Each wall is flat, endless, passes through zero and stands at right angles to its row. A trip goes straight from one point to another. Which walls does it cross, in order?

Walls:
(1): [12 -1 71]
(2): [-23 -24  30]
(3): [50 14 32]
(4): [ 12 -22 -16]
(5): [ 31 -25  62]
(6): [27 19 -6]
Trips:
[-32 -20 -55] to [-14   0   4] -> 2, 4, 1
[52 -4 -7] to [ -3  22 -18] -> 1, 5, 4, 3
[  4 -81 -16] to [-2 -2 21] -> 1, 3, 4
[ 42 -17  26] to [-33 -42  -7] -> 6, 3, 1, 5
[  9 -45  50] to [14 -8 13] -> 6

Walls:
(1): [-42 -26 -15 -41  44 -10  -2 -59]
(2): [ 22  28 -15 -49   8 -26  30 -26]
(3): [ 22   3  28 -44 -57 -28  51  22]
(4): [  0  25 -14 -45  23  25 -28 -54]
(5): [ -1 -44 -27 -18  25  25 -52   5]
(6): [-36  15  20  10 -47  35 -27   1]
Trips:
[-24   0  25  41 -75  14 -17  34] to [-15   8 -10  16 -33  16 -19  62] -> 5
[ 15  25  -9 -50  36   7  53  17] to [-65  56 -19 -20  40  24  13  28] -> 3, 6
[  1 -19 -13  16  -6   1  31  -1] to [-33  51  -5  -5 -30  43  -6  -9] -> 6, 4, 3
[  7 -31   4 -43 -23   1 -41  -8] to [-24 -41 -71   6 -36 -12  40  49] -> 2, 4, 1, 6

Walls:
(1): [-43  21   8 -62  23  13  42 -14  12  40  43  15  -3 -26]
(2): [ 27  48  47  -2  36 -43 -44  64 -38  16  24  -1   5 -14]
(3): [ 44 -30  17 -53 -10   9  -3 -28 -12 -26 -31  14  17 -35]
(4): [ -8 -44  59  36  26  57  50  -4 -42  41   7  46  13  18]
(5): [-31  -6  36  35 -25 -34 -19  -4  42  45 -72  -8 -16 -81]
Trips:
[ -4  26 -85  -4  32  54  18  12 -26   6  29 -66 -11 -30] to [-38  59 -68  44 -31  -2  24  13 -62  19 -24 -16  17  31] -> 1
[  1  11   9  -6  66 -34  17  19  52  -8  43 -16   2  -8] to [-12  53 -39  -7 -12  -9 -17  49  -1  -5   6 -12  25 -29] -> 5
[ 28  33 -50   1  50   8  33  48  13  -8  44 -10   8 -20] to [  5 -22 -40   8  -4 -52 -46   2 -64 -11 -35  16 -30  23] -> 1, 3
[-17  54  -7 -40  12  40 -13 -23  -5  17 -38 -27   3  16] to [ -4 -37 -44   6  11 -61 -16  40 -35  20  48   1 -21  31] -> 3, 2, 1

Walls:
(1): [-40 -20  27 -23  38 -19 -30  20  23 -43 -38 -46   0  -4  46   4   8  13
  31  -9  27  27 -24   8]
(2): [-51  17  -8   1  27 -30   1 -13 -51 -23   7 -21 -17  -1  23   6 -13 -28
   9 -36  14  28 -20  54]
(3): [ 50  -1  40 -47  -2 -27   4 -18  85  -7  31  36 -22  -8  40  42  43 -54
  69   1 -45 -29 -39  11]
(4): [ 29 -38  93 -63 -36 -64 -20 -55 -10  46 -13  28 -29 -13  60 -43 -11 -23
 -29  13 -22 -17  29  40]
(5): [-52  17  23  10 -34  12 -66 -42 -16   4 -31  -2  -2  -8  -6  26  35  12
  27 -16 -35 -18  26 -15]
(6): [ 13 -60  13  47  -6 -36  -6  -4  33 -10   5  -7 -15  59  16  18 -15  34
 -16   7   3   1 -13  14]
(7): [ 15 -20   4  -4   9  -9  18  21 -35  79   6  20 -31 -28 -16 -38  -7   2
  23 -33  25   2 -36 -33]
(8): [ -38  -12    5   20    1   -7   15   43   12  -23  -25   43   49   80
 -117  -13   55   30   14    4  -85    6   72  -27]
(9): [  7  30   1  49  18 -34  13  27   8  26 -29  37  27  24 -71  13  24  16
  77  18  12 -31 -28  17]
(10): [ -7  41 -21  29 -33   2  21   0 -16 -67  23  12 -12 -10 -19   8  -2  44
 -49 -16   9 -35 -28 -21]
Trips:
[-76  -7 -38  40 -14  55  28  26   1  26 -29  16  17  18  34  26  68   9
  25 -21  47 -35  -8 -10] to [  9   4 -17  -8  -3 -25  31 -13  28 -56  -4  36 -24   4 -28  39 -39 -29
  44   5 -32  25   1  69] -> 7, 3, 6, 5, 10, 1
[-19  52 -20 -18 -48 -25 -33 -26   6 -31   8  -7 -18   6 -44  31   8  40
  50  65  13  20  -5 -35] to [-39 -56 -49  13 -10  -3  -1  25 -18  13 -28 -35   3  20  21   4  31 -19
 -12 -42 -70  29 -15 -25] -> 3, 6, 2, 9, 10, 7
[ -5  -5  11 -18  59  15  18 -18   2 -56  47  22  20 -30  11 -28 -14  -7
  51  -2 -68 -16   9  -8] to [  35   61  -10   27   11  -43   67   14   40 -103   -5  -42   44   -8
   -7  -13  -50  -15  -24   19  -32    4   42   84] -> 10, 9, 6, 3
[ -6 -30 -21 -21 -21   7  10 -24  -8  -1 -12  71  -8  48  20  23  -4 -19
  -3 -51   7   4  43  59] to [-27  13 -32 -15  26  11 -36  28  41  -2 -30 -24 -31   8  47  71 -71   5
  10   1  74 -13  12  56] -> 8, 1, 5, 4, 3
[-32  34  52 -17  36   1  -8  -5  -7  35 -12  -7  35  -6  37  -6   8 -31
 -25   5   3  58 -18 -14] to [ 12 -41  40 -23  48  38 -19 -15 -28   1 -41  48 -68  26   3 -21  -1  18
  -1  -9 -32 -12 -21 -32] -> 3, 2, 8, 6
[ 17   3 -42  15  -9  27  34  -1 -28 -83  20 -11  -9 -18  -8 -43 -23 -29
  31  27  17  -2  -4  30] to [  2  21 -36  24 -24  15 -13  16 -51 -33  -4  -8 -27 -20  23 -45 -26 -10
   9 -81   1  17  25 -10] -> 7, 5

Walls:
(1): [  2  14   2  -5 -30  13 -49  13  -8 -23   4 -57 -10  45 -24   0 -25 -51
   4 -24  19  27  -8  -6  24  56  20  30 -24  22  28 -23   0 -22 -15  -9
  49  -1  49 -45 -36   9 -86 -65  -5 107 -51   1]
(2): [-29 -43   4  19 -35   0  -5   4  29  29  56 -22  -6   4   0  35 -29 -21
  40  44 -54  39  10 -44  25 -19   1  13  -8 -14  22  38 -32 -39 -51  68
  -5 -18 -63  20 -12 -18  32   3 -19 -17 -30   7]
(3): [   5   17   -1   -8   45   -8   37    2   30  -63    2  -51    9   11
  -46   34  -10  -29    1  -26   -7   57   12  -17   30  -34  -46  -47
   69    4   52  -12  -54  -11 -113   38   28   34  -54    5   13  -41
    2   28   94  -31  -11   47]
(4): [ -7  15  41 -20   3 -20  -7 -33   7  43 -14  34  -8  91 -20   3 -56   9
  44 -40 -10  12   5   7  23  21   4   3 -82 -12  14  46  19  16  80  24
   3 -54 -11   8 -32  62  -8  48 -25  15  -3  13]
(5): [-16  21   9  65  26  -5   5  -7 -48 -41  49 -79   6  33 -62  44  49 -39
  14 -19 -22  15   9 -39 -21  15  -4  30  64   3 -47   2 -40  -2  32   2
 -14  48 -13  67 -41 -21  25  -7 -12  47   8  -9]
(6): [ -6  96  40  26  45  -2  13  11  23  47  44   1 -32 -27 -41 -56 -18  70
 -25 -44  35   9  31 -61  27  -9 -13 -21  25 -15  19 -33 -39 -53  24  -5
   1 -62 -45  10 -16 -19 -31   9   8   9 -23 -26]
(7): [-40  50 -45  32  38 -58 -17  22  46 -27  41  30  62 -16  -2  -8 -10  -5
 -13  29  36  25  -7 -22   5   7 -46 -14 -86 -39  26  -7 -33   4  14   8
  29 -48  35   6  34 -18 -17 -15 -19  17  18  -3]
(8): [ 12   9  41  -4 -10  29   3   5 -18  13 -31  19 -13  42 -17  -1  39   0
 -27  54  34 -40 -14   6  73  36  23  66  32 -11 -21  -6  15   7  34 -14
  14 -14  39 -70 -22 -43   8   1  50  15 -43  -5]
Trips:
[ -8  45 -43  14 -75   0   3  35   1 -53  13   8 -54  26  29  56  -7  51
 -20 -61  -1  12  -8  22 -24  30  -7 -21   9  19  19   9  19 -19   7 -33
   2 -25 -11  50  33 -33 -30  10 -59  59  58  66] to [-41  -3 -57  41   2  -8   2   8  47  21  55 -19  -6 -72  45 -29 -14  -6
  11 -32   5  18 -35 -61  -4   6  30   7  -5 -18 -52   4 -12   5 -34  12
  28  24 -16   9  18 -45 -53 -17  44  31  33 -56] -> 4, 2, 3
[ -9  48 -53   0  41 -14   2  17 -10 -30  11 -24   7  67  32 -21  32  18
  -3  31   9 -17 -31 -33 -39  43  -2 -47 -24  24 -65  19  48 -57 -29  27
   2  -9  32 -35  33  -7  14 -46  13  19 -26 -21] to [ 38  23  33  18  22   3   0  -3 -15   3   7 -21  10  35   8 -46  18  18
  14 -24  62 -12  34 -27   0  32 -26  20   8  34 -19   3 -17 -44 -60   5
 -49  -3 -88  -7 -31 -13 -18   9   4  40   4  -1] -> 6, 3, 7, 2
[-30  21  30 -16 -51 -36  27  14 -44  -1 -21   3  14  18  -8  -2 -40  17
 -60  10 -23  32  22  20  17  51 -12  34  22  56  34  36  24  -3  22 -29
 -12  26  11  16 -19 -43 -20   3 -19 -15  33  33] to [ 13   8   7 -64 -18  13 -53   8  54  13  11  35 -23  63 -13  -1  65 -45
   0  38  48   3   9 -31  19 -12  -3  -6 -32  11 -52  32 -14 -13  -6 -12
 -28   3 -24  48  24 -20  -1  44  -8 -74 -53   9] -> 1, 2, 5, 3
[ 25  49  24 -25 -10  49  13  10 -26 -11 -17  25  38  11   9  -6  27  49
   7   0 -22  30 -28   1   6  18 -51  41  36 -57 -10   7 -24 -38   0  31
  55  15 -53 -18  12   3  13 -33  20 -25  14  17] to [ 18 -27   9  18 -27  23  35 -25 -40  40   5 -30  40 -44 -43  21 -15 -24
  -5 -17 -16  37 -10  27   0 -38 -13   5  14  -5  -5  23  50 -33  33  27
 -12  56 -12  -8 -25 -65  39 -50  34  21  45 -30] -> 6
[  5  -8  62 -33 -44   1 -51 -24  21  12 -19 -47 -31   1   4  54  18 -35
  30   1   3  25  13  31 -40 -28  -9  21  65  19 -18  52  39  -1  -8   8
 -62 -19 -25 -55   2 -10  15  79  37   1  20  -4] to [ 56  -7  14   8  -5  50   1 -12 -40  37  25   2   4  -4  -6  -6  49  21
  38 -22 -18  -3  11 -28 -46 -14  24  36  27 -21  64  24  -6 -39  -3  34
  26  46  30   1  20  29 -48 -49  70  27 -15  46] -> 4, 1, 6
[ 44  -1 -27  -5 -30  43 -10   8  -6  45  29 -18  25 -36  35  -2  38 -25
  25 -17  -8  13  22  -1 -23  26 -35  19 -38 -34   2  33   7 -15 -19 -35
  24  61  51  24  -9  22 -61 -16   0  28  44   2] to [-42  41 -26 -14 -29 -20 -46  41 -14  -6 -11  34 -68  -6  25  17  22 -18
   0 -13  28  -3 -21  25  62  36 -15   7 -29   6  20   2 -14  14  70  -5
  -5  21  25 -33  16  48   9  43  -5 -69   2   1] -> 5, 4, 8, 1
